Every row gives one point. The last column is the point's height on a tilted bowl or saddle (a function of degree 2), plus a little noise. Count its main directions that bend up, bend down and stay straight.

Points (15 x 4)
213	-70	131	-92
34	12	-12	30
-264	-390	-259	-292
-13	20	11	26
43	-97	-332	-21
117	-189	32	-24
170	-89	290	-246
114	113	78	-39
158	-600	36	-438
-265	236	278	-462
32	-479	37	-248
146	-141	4	-1
139	188	76	-84
110	-261	-245	-43
30	-191	-382	-93
Directions: 0 up, 3 down, 0 straight

Points (17 x 4)
179	251	-7	136
-121	-40	-87	-145
202	89	146	144
-75	-111	-126	-100
178	-157	193	178
-134	319	45	-77
-41	618	-181	329
-29	29	215	-57
327	208	193	346
-159	-229	-231	-79
96	63	-497	314
122	-8	-31	34
-233	54	-26	-178
119	-12	305	117
136	-177	199	149
276	-95	-438	457
-180	313	163	-86
Directions: 3 up, 0 down, 0 straight

Points (23 x 5)
90	-53	135	-133	-54
-497	207	-193	76	75
-258	149	161	-39	-5
98	-159	38	-122	-112
-425	-16	-426	85	63
-377	-15	-237	31	64
205	-151	131	201	-206
-41	60	50	-174	-11
122	-22	-103	-396	-316
-106	-77	216	-92	-40
46	128	-1	232	69
-365	-258	-11	326	-173
-40	189	-176	249	167
-62	-524	134	255	-556
-346	-225	-170	66	-57
59	348	1	-160	-106
-264	274	157	213	-36
-214	-17	-53	148	93
82	-80	-23	402	-95
353	-325	140	119	-463
-186	207	226	-145	-68
119	-402	199	186	-431
191	-19	-19	161	-58
Directions: 0 up, 3 down, 1 straight

Points (42 x 7)
-271	-124	79	173	251	-232	145
-426	265	301	-32	44	136	-139
184	14	116	241	-130	-324	118
132	-332	279	131	39	-435	336
-39	33	-168	167	-216	41	52
-19	-178	-78	2	-139	38	-138
211	439	-156	-49	170	72	-139
-5	-184	183	70	404	-238	191
-82	26	71	104	100	68	-100
-378	50	-293	140	-88	140	239
266	-61	70	-179	31	-5	-285
-136	-53	-239	218	132	-464	299
191	-234	77	-321	235	-358	223
-239	21	44	24	86	-410	385
169	118	100	43	-90	-111	-108
-92	-13	135	354	23	143	-17
-9	-507	282	-143	-299	188	-459
-206	-93	537	285	89	-94	225
46	-73	163	-96	273	-269	148
188	-91	184	124	42	211	-199
84	274	35	158	-93	-316	143
229	-54	285	153	19	425	-56
132	-154	-356	433	486	-82	-601
138	-74	-22	244	-125	-273	26
-270	-303	102	-203	-318	380	-95
144	-217	191	171	125	-67	-105
142	586	-193	-351	248	-128	244
26	188	71	65	88	-145	-40
-31	-105	75	58	-211	104	-68
164	-248	114	350	-49	-128	-79
20	-234	70	69	-189	30	-151
133	183	-45	-312	-213	82	-99
-29	244	91	-263	-146	-230	137
202	-131	238	248	73	-113	-69
-18	-305	-162	-210	-109	-135	-88
-325	-408	50	-42	122	-125	118
238	112	-16	139	-369	4	-78
301	104	-147	417	65	410	-287
50	19	-330	109	-72	-506	334
-160	-269	-191	126	-68	-71	-14
-42	-142	-100	460	-7	-139	-27
125	-308	40	275	207	-90	-167
Directions: 3 up, 2 down, 1 straight

Points (43 x 7)
17	36	-35	122	182	-68	-64
191	271	98	317	121	-276	6
-203	116	143	-168	-135	-203	-55
-248	544	7	165	-240	-320	603
-4	47	-140	37	218	112	1
215	99	52	-261	-327	135	-110
-96	49	-29	-120	-374	48	6
79	-18	-135	-108	-406	-198	205
79	86	-209	-119	127	-193	212
-55	230	-302	299	-299	193	183
-228	-517	64	240	-155	-34	304
11	197	-76	97	126	-217	62
-11	-243	-69	31	-267	366	174
-36	-4	304	191	-241	-15	-51
-138	-64	450	111	-63	218	-202
177	126	-312	-233	16	4	282
-52	146	-235	-188	2	-30	225
-163	56	-23	-20	44	-227	70
-460	-14	-34	89	-122	6	57
182	-49	224	88	-117	-197	-103
-6	-72	224	41	347	-132	-183
-436	125	15	-66	267	99	-53
292	-175	-121	-117	271	88	161
-98	329	-140	-454	-2	-223	481
-147	48	31	-199	-375	-123	1
301	-255	68	-366	272	186	182
-127	-352	229	555	125	16	52
13	-400	291	101	-202	190	43
366	-121	10	65	120	182	79
-36	-100	-126	238	-178	-240	182
216	50	-327	-250	228	119	332
189	349	-47	187	-320	-32	230
149	27	22	-273	-63	324	-7
-130	196	300	116	219	-90	-151
403	-47	-287	215	-193	-254	133
-51	-321	-243	81	-186	-234	403
-62	325	-39	-397	-264	107	27
189	92	-84	269	47	-325	7
286	-187	-283	-473	-8	-106	449
29	-26	-64	-478	-27	151	41
447	365	-83	-166	-185	49	214
-118	48	110	-224	266	3	-66
352	303	4	-9	104	192	174
Directions: 3 up, 1 down, 2 straight
